Each row is a point. The ring and each string are closed loops that go straight from each point to the next, and from the last back to the first. Before rounding, they use only three directions, however many columns there are. How many times does the string pass through the ring? Passing back the other way cancels.

Ring, 9 rows:
[[  6 -13 -12]
 [ 30  -2 -19]
 [ 42   6 -18]
 [ 47  23 -17]
 [ 35  33 -10]
 [ 17  18   5]
 [ -3 -13  24]
 [-11 -27  21]
 [ -8 -24   6]]
String:
[[ 31  14 -21]
 [ 42   8 -33]
 [ 30 -14 -16]
 [ 18 -20   0]
 [ 14  -8  -5]
 [  2   2 -24]
 [-17 -20 -14]
 [ -7 -10 -10]
 [  6  -1  -9]
 [  0  -5 -11]
 [ 14  -3  -2]
 [  5   4 -27]
 [  9   1 -41]
 [ 21  11 -34]
 [ 36  -1 -27]
 [ 42  -9  -9]
 [ 28   0  -6]
 [ 34  17 -21]
 [ 60  26 -32]
 [ 38  23 -26]
 [ 28   6 -10]]
Times through: 2
String:
[[  2  -1  -4]
 [  9  -8   3]
 [  0 -29  18]
 [-16 -40  15]
 [-19 -24  -9]
 [ -2   0 -24]
 [  7   0 -22]
 [ 17   3  -8]
 [ 18 -11   1]
 [ 24 -19  -5]
 [ 35 -12 -25]
 [ 37   7 -35]
 [ 30  15 -29]
 [ 25   4 -11]
 [ 28 -11   0]
 [ 40 -14 -10]
 [ 42  -6 -25]
 [ 33   7 -34]
 [ 23  16 -32]
 [ 19   3 -12]
 [ 17 -22   4]
 [  7 -24  -7]
 [ -4 -20 -14]
 [ -8  -4 -22]
 [  0  -5  -9]
 [  8  -8   1]
 [  9 -19  13]
 [  3 -28  21]
 [-18 -44  32]
 [-24 -41  28]
 [-17 -16   6]]
Times through: 5

Ring (6 x 8):
[[ 26   3  -7   6 -22   0  11  30]
 [ -4 -12  -9  -2   0   3   6   2]
 [-36  -1 -23 -11   4  -2  -1  -2]
 [-41  16 -38 -13  -7  -6  -6  15]
 [-12  37 -24  -4 -31 -14   7  44]
 [ 18  26  -8   4 -34 -10  15  45]]
String, 22 rows:
[[-16 -10 -38  -7  -2   7  -9   7]
 [-18   5 -22  -6  -7  -3   1  13]
 [-34  11  -7  -9  -1  -9   9   3]
 [-60   1 -25 -17  13  -5  -3 -13]
 [-52  -8 -49 -17  11   4 -17  -7]
 [-30  -4 -42 -11   0   4 -11   6]
 [-20   7 -18  -6  -7  -4   4  12]
 [-28   3  -3  -7   2  -7  10  -2]
 [-21 -18  -8  -6  12   4   5 -14]
 [  5 -33 -18  -1   8  14  -2  -8]
 [ 11 -13   6   3  -2   2  14   3]
 [  2   6  -3   0 -13  -5  13  18]
 [ 12   1 -24   1 -19   3   1  27]
 [ 45  -7 -22   9 -28   9   2  39]
 [ 52   1  -3  13 -31   3  14  41]
 [ 18  12   8   6 -22  -7  20  28]
 [  4  12  -4   1 -17  -6  13  24]
 [ 17  -2 -28   2 -20   5  -1  29]
 [ 32 -17 -21   6 -15  11   0  22]
 [ 17 -20  -7   3  -3   8   7   6]
 [ -8  -9   6  -2   3  -1  14  -4]
 [-20 -20 -10  -6  13   5   3 -14]]
Times through: 0
String (30 x 8):
[[ 11  -4 -22   1 -15   4   1  22]
 [ 20 -21 -20   3  -7  12   0  12]
 [ 10 -27 -21   0   1  13  -2   2]
 [ -5 -10 -22  -3  -4   5  -1   8]
 [-11   8 -16  -4 -11  -4   6  17]
 [-27   7   2  -6   1  -9  14   0]
 [-44  -6  -9 -12  14  -3   5 -16]
 [-50 -14 -33 -15  17   4  -9 -17]
 [-57  -4 -20 -16  16  -3  -1 -17]
 [-56  -6 -32 -17  15   0  -7 -15]
 [-45 -10 -44 -15   9   5 -14  -6]
 [-23  -1 -35  -9  -4   2  -7  10]
 [-16  12 -13  -5 -11  -7   8  16]
 [-29   5  -6  -8   1  -7   9   0]
 [-36 -12  -7 -10  15   0   5 -18]
 [-21 -21 -14  -7  13   6   1 -15]
 [-10 -26  -2  -3  14   7   7 -16]
 [ -5  -5   7  -1   0  -3  15   0]
 [ -9  12  -1  -2 -11  -8  14  15]
 [ 10  -3 -22   1 -15   4   1  22]
 [ 31 -11 -25   5 -19  10   0  28]
 [ 31  -4 -20   6 -23   6   3  32]
 [  4   7 -21  -1 -19  -1   3  27]
 [  8   7 -22   0 -20   0   3  30]
 [ 34   3 -22   7 -29   4   4  41]
 [ 55   2 -15  12 -36   5   8  49]
 [ 51   1 -12  12 -33   5   9  45]
 [ 41  -2 -19   9 -28   6   5  39]
 [ 15   1 -27   2 -20   4   0  30]
 [ -1  10  -7  -1 -15  -6  11  21]]
Times through: 1

Ring:
[[  8  35   8 -13   3  12  11  -4 -12 -18 -14 -18]
 [  8  29   9 -23  -6  15   7   9  -7  -5 -17 -14]
 [  1   5   2 -29 -11   8   3  11  -3  11 -17  -4]
 [ -6 -15  -5 -27  -7  -2   1   1  -3  16 -15   3]
 [-11 -29 -11 -16   1 -13   1 -14  -6  13 -10   6]
 [-11 -30 -12  -3  11 -19   3 -27  -9   2  -5   4]
 [ -6 -12  -7   8  19 -16   6 -35 -13 -16  -3  -5]
 [  0  11  -1   6  18  -6  10 -30 -15 -25  -5 -13]
 [  5  30   5  -3  11   5  12 -17 -15 -25 -10 -18]]
String:
[[ -2  22  -2 -35  -6   9  12  -1 -14   1 -20  -8]
 [ -1  31  -1 -52 -16  17  14  11 -15   9 -26  -7]
 [ -4  24  -4 -60 -21  17  12  16 -13  19 -29  -3]
 [ -7   6  -7 -42 -10   4  10   1 -12  13 -21   0]
 [ -1  -2  -1 -13   1  -1   4  -7  -6   0 -11  -5]
 [  1 -12   1  -7   0  -2  -2  -2   0   4  -8  -3]
 [-12 -17 -13 -26   0 -10   7 -16 -12  11 -14   4]
 [-20 -31 -22 -27   3 -19   8 -28 -16  15 -13  11]
 [-18 -43 -19 -10   9 -25   3 -32 -11  10  -6  10]
 [ -2 -39  -2  19  13 -18  -8 -18   4  -2   2   0]
 [ -2 -14  -2   2   9  -9   1 -16  -5  -5  -5  -4]
 [-11 -15 -13  -9  11 -15   9 -31 -15  -4  -8   0]
 [-23 -29 -25 -12  17 -28  14 -51 -24  -3  -8   7]
 [-18 -41 -20   2  19 -30   6 -45 -14  -2  -2   7]
 [  0 -28   1  13  11 -13  -6 -14   3  -3   0  -3]
 [  2 -12   3   3   6  -5  -2  -8   0  -4  -5  -6]
 [-10 -10 -11 -20   4  -9   8 -20 -14   3 -12   1]
 [-21 -27 -23 -40  -4 -16  10 -21 -17  21 -17  12]
 [-13 -27 -13 -36 -11  -8   2  -1  -5  27 -17  10]
 [  4 -15   5 -13  -8   2  -6  13   7  14 -11  -2]
 [  6  -4   7  -1   2   2  -3   2   2  -3  -7  -8]
 [ -5  13  -5 -36  -6   5  11  -3 -14   5 -20  -4]
 [  0  29   0 -47 -15  16  12  12 -12   8 -25  -8]
 [  8  33   9 -35 -14  21   7  20  -5   3 -21 -13]
 [ 16  12  18  -1  -4  14  -5  18   8  -5  -9 -15]
 [  8   9   9  -7  -1   7   0   5   0  -5 -10 -11]]
Times through: 4

Ring, 10 rows:
[[-11  28  24 -19 -12  -4  10  11  -3  10  -6  11   6  11]
 [-16  22   7 -15  -8  -2   6   6  -3   8  -4  16   2   9]
 [-17   8 -15  -2   1   0  -3  -1  -2   5   0  18   0   4]
 [-13  -3 -27  10   9   2 -11  -5   0   2   5  14  -1  -2]
 [ -5 -12 -27  19  16   3 -15  -6   3  -3  10   6   0 -11]
 [  6 -13 -12  22  19   2 -14  -3   7  -7  13  -5   3 -18]
 [ 11  -7   3  18  15   0 -12   1   7  -3  12  -9   6 -15]
 [ 11   4  16  10   6  -2  -9   5   4   5   7  -8   9  -6]
 [  4  18  27  -5  -5  -4  -2   9   0  12   0  -1   9   5]
 [ -3  26  30 -15 -11  -5   5  11  -2  13  -4   5   8  10]]
String (26 x 14):
[[  7  20  36  -7  -5  -5   2  12   2   8   1  -5  10   2]
 [ 13  21  41  -5  -7  -6  -3  12   1  15   1  -8  13   6]
 [  5   9   9   6   0  -3 -12   4   0  14   3   0   8   5]
 [  3   6   3   9   3  -2 -13   2   0  11   5   1   7   2]
 [  4   5  10   5   5  -1  -5   4   4   2   6  -2   6  -6]
 [ 10  -2  13  11  12   0  -5   4   7  -5  10 -10   7 -15]
 [ 20 -18   9  24  26   2  -8   2  15 -19  18 -21   6 -33]
 [ 10 -21 -18  30  24   3 -19  -5   9  -9  16  -8   3 -23]
 [ -2  -4 -19  17  10   0 -18  -4   0   7   7   6   3  -2]
 [ -3  -1 -10  10   8   0 -10  -1   2   3   6   5   3  -4]
 [ -5  -7 -17  13  15   3  -7  -3   5  -7   9   5   0 -13]
 [-11 -16 -38  20  19   5 -13  -8   4  -9  10  11  -3 -14]
 [-13 -14 -47  22  16   4 -20 -11   0   0   9  15  -3  -6]
 [-10  -7 -33  17  11   2 -18  -7  -1   5   7  13  -1  -2]
 [ -4   4  -4   6   5   0  -7   1   1   3   4   6   3  -2]
 [ -5  -6 -15  12  13   2  -8  -2   4  -5   8   5   1 -11]
 [ -1 -19 -25  22  24   5 -11  -6   8 -15  14   0  -1 -23]
 [  3 -20 -30  29  23   3 -21  -8   6  -6  14   0   1 -17]
 [  3 -10 -18  22  15   1 -19  -4   3   2  11   0   3  -9]
 [  1  -1  -9  14   8  -1 -15  -1   1   7   7   3   4  -2]
 [  4   2   6   8   8  -1  -6   3   4   0   7  -3   6  -8]
 [ 14   3  25   8   9  -2  -3   8   8  -3   9 -13   9 -14]
 [ 17   7  26  10   3  -4 -12   7   4  10   7 -12  12  -3]
 [  5   9   7   7   0  -4 -14   3  -1  16   3   1   8   6]
 [  1  10   9   3   0  -3  -8   4   0  11   3   2   7   4]
 [  3  14  21  -3  -1  -3   0   8   2   5   2  -1   7  -1]]
Times through: 5
String, 26 rows:
[[-10   1 -10   3   8   2  -1   0   3  -5   5   9   0  -8]
 [ -4   4  -2   4   6   0  -5   2   2   1   4   5   3  -4]
 [ -7 -13 -29  18  18   4 -12  -6   5  -8  10   7  -1 -15]
 [ -3 -21 -36  27  24   5 -17  -9   6 -10  14   4  -2 -19]
 [  0 -19 -36  29  21   3 -24  -9   4  -2  13   3   0 -13]
 [ -1   0  -7  10   8   0 -10   0   2   3   6   3   4  -4]
 [  7 -10  -1  16  18   2  -7   1   9 -11  12  -7   4 -20]
 [ 15 -13   8  19  22   2  -5   3  13 -17  15 -16   6 -28]
 [ 12  -5  14  12  15   1  -3   5  10 -10  12 -12   6 -20]
 [ 22  -7  25  16  18   0  -5   7  13 -12  14 -22   9 -25]
 [ 16  -2  10  18  10  -2 -16   3   5   5  10 -11   9  -8]
 [  5   5   5  10   4  -2 -13   2   1   9   5  -1   7   0]
 [  1   8   7   5   2  -2  -8   3   1   8   4   1   6   0]
 [  0   8   1   6   0  -3 -12   2  -1  13   3   4   6   5]
 [  0  12   5   3  -3  -3 -12   3  -2  16   1   5   7   9]
 [ -2  14  12  -2  -2  -3  -4   5   0  10   1   4   6   4]
 [ -2  26  34 -16  -9  -4   9  13   0   8  -3   2   8   6]
 [ -7  44  60 -37 -22  -7  25  21  -1  10 -10   5  10  13]
 [-10  30  24 -19 -14  -5   6  10  -4  15  -7  12   6  15]
 [-12  24   9 -12 -11  -4   0   6  -5  16  -5  15   5  15]
 [-18  33  23 -27 -15  -3  16  12  -4   9  -9  17   4  13]
 [-20  30  23 -28 -12  -2  21  12  -1   1  -7  16   2   7]
 [-17  21  12 -18  -5  -1  13   8   0   0  -4  14   1   3]
 [-27  18 -12 -15  -5   0   7   2  -4   4  -5  25  -2   9]
 [-22   6 -31   2   1   1 -10  -5  -6  10  -1  24  -2  10]
 [-21   0 -33   4   7   2  -7  -5  -2   2   2  22  -4   1]]
Times through: 2
